Every row gives one point. Any point is a mix of the corners, with weights that add up to 1. It lies inside the corners' shape when no weight is negative. Is each point inside? If not, which corners have a negative weight?
In the rows, 128 means zero.

Corners:
(1): [ 88 152 119]
(2): [113 104 109]
(3): [121 155  94]
(4): [170  49 149]
Points:
[160  62 143] => inside
[143  78 130] => inside
[128 110 106] => outside (1)
[127 100 109] => outside (1)
[146  65 141] => outside (3)
[150  81 132] => inside
[152  88 122] => outside (1)
[117 127 119] => inside

Corners:
(1): [115 140 118 136 177 106 174 149 122 145  87]
(2): [ 94 156 106  94  79 144 107 139 159 139 104]
(3): [138 140 186 123 120  85 131 140 181 101 139]
(4): [122 160 156 138 144 130 126 184 124 116 130]
(5): [143 112 101  82  75 126  98 186 132 146 151]
(6): [118 185 172 172 210  88 164 103 117 149 119]
(7): [140 106 141 100  77 138 143  89 113 107 164]
(8): [101 118 109 149  93 132 105 150 132 173 103]
(9): [182 141 105 141  94 172  97 103 119 116 150]
(10): [178  71  90 100  79 173 101  67  75 132 110]
(11): [ 94  58 156  93 115 193 113 127 167 146 123]
(12): [ 73 130 137  92 103 114  70 249 203  86 172]
Points:
[131 119 126 110 100 138 110 140 135 118 144] => inside
[107 121 151 128 134 138 141 113 128 144 107] => outside (5, 9, 12)
[133 126 131 122 117 131 127 120 134 132 130] => outside (4)
[140 122 133 116 116 145 130 114 125 132 124] => outside (8, 12)
[116 126 134 128 128 129 129 142 140 134 116] => outside (5)
[119 126 130 114 111 128 124 134 145 133 122] => outside (4)
[123 106 117  96  67 148  92 147 155 123 144] => outside (1, 4, 6)

Corners:
(1): [108 108 236 167 176 122 131  51 174  85 109 143  89 116 127  77 103 213
 108 153]
(2): [109 129  57 147 176 155 152 124  84 142 142 167 223 126 117  91 190  84
 230 155]
(3): [129  88  83  88 115 110 124 157  99 158 148  78  83 127 103 158 161  94
  56  71]
(4): [141 191 154 163 105 151 141 143 146 215 128  88 143  81  78 127 126  98
  95 114]
(5): [ 99  92 218 120 109  91 129 121 109  82 168 155  76 138 189 137  89 158
 103 142]
(6): [188 112 169  85  98  80 105  78 120 149 144  84 120 148 124 117 104  54
 186 140]
(7): [137 141 178 102 103 115 107  90 115  86 138 133  81 115 160  68  82 169
 150 124]
(8): [ 56 103 232  87 133 141 140 143 137 163 156  58 176 193  88 137 136 126
 138 174]
(9): [166 134 112 148 143 128 160 152 150 129  67  48  79 105 144 116 115 167
  37  97]
(10): [101 163  94 145 128  98 137 188 167 115  72 131 108 164 159  91 150 158
 115 111]
(11): [110 103  92 145 154 178  96 158 113 172 120  91 180 168 112 130 150 144
 155 178]
(12): [190 122 156 168 135  95 112 131  99 176 138 100  77  91 110  72 120 140
 142  88]
(13): [183 104 164 129 171 161 145 129 162 114  87 156 129  80 134  73 155 151
 155 101]
(14): [147 165 142 109 132 109 132  68 111 196 157 161 145 109 170 127 124 116
 118 125]
(15): [121 107  99 135 138  98 122 139 143 133  86 160  89  95 146  56 114 153
  75 108]
(16): [146  92 181 129 162 151 177 111 144 136 135  96 114 133  88 116  92  97
 190 128]
(17): [173 123 126 117 156 108 126 133  99 177 174 182  63 103 184  78 157  90
 108 123]
(18): [ 90 107 110 121 169 137 123 123 126 131 146 137 132  89 136 101 140 107
 171 128]
(19): [ 47 171 162  97  99 121 128 125 129 170  96 147 167 120 119 128 144 147
 146 187]
(20): [ 95  86 175 148 109 121 134 105 136 131 138 136  87 125 162  84 131 146
 137 142]
(21): [140 141 135 132 149 130 148  84 149 202 178 128 191 111 119 130 149 147
 133 176]
Points:
[139 111 146 130 143 131 132 124 127 143 131 121 115 111 128  99 132 132
 131 128] => outside (10, 14)
[109 148 130 146 145 134 134 139 133 175 124 122 148 124 120 116 138 137
 120 148] => outside (3, 6, 7, 13, 20)
[106 140 143 122 121 112 113 131 131 168 131 117 122 135 127 103 133 135
 121 139] => outside (2, 5, 9, 13, 16)
[122 118 154 124 135 122 132 124 126 153 140 128 114 125 140 102 136 127
 126 138] => inside
[147 116 162 129 131 124 128 114 123 141 147 123 112 125 135 103 125 127
 143 125] => outside (9, 15, 18, 19)
[129 123 127 130 140 127 133 122 129 144 125 130 121 114 139 106 132 130
 124 129] => outside (8, 12)
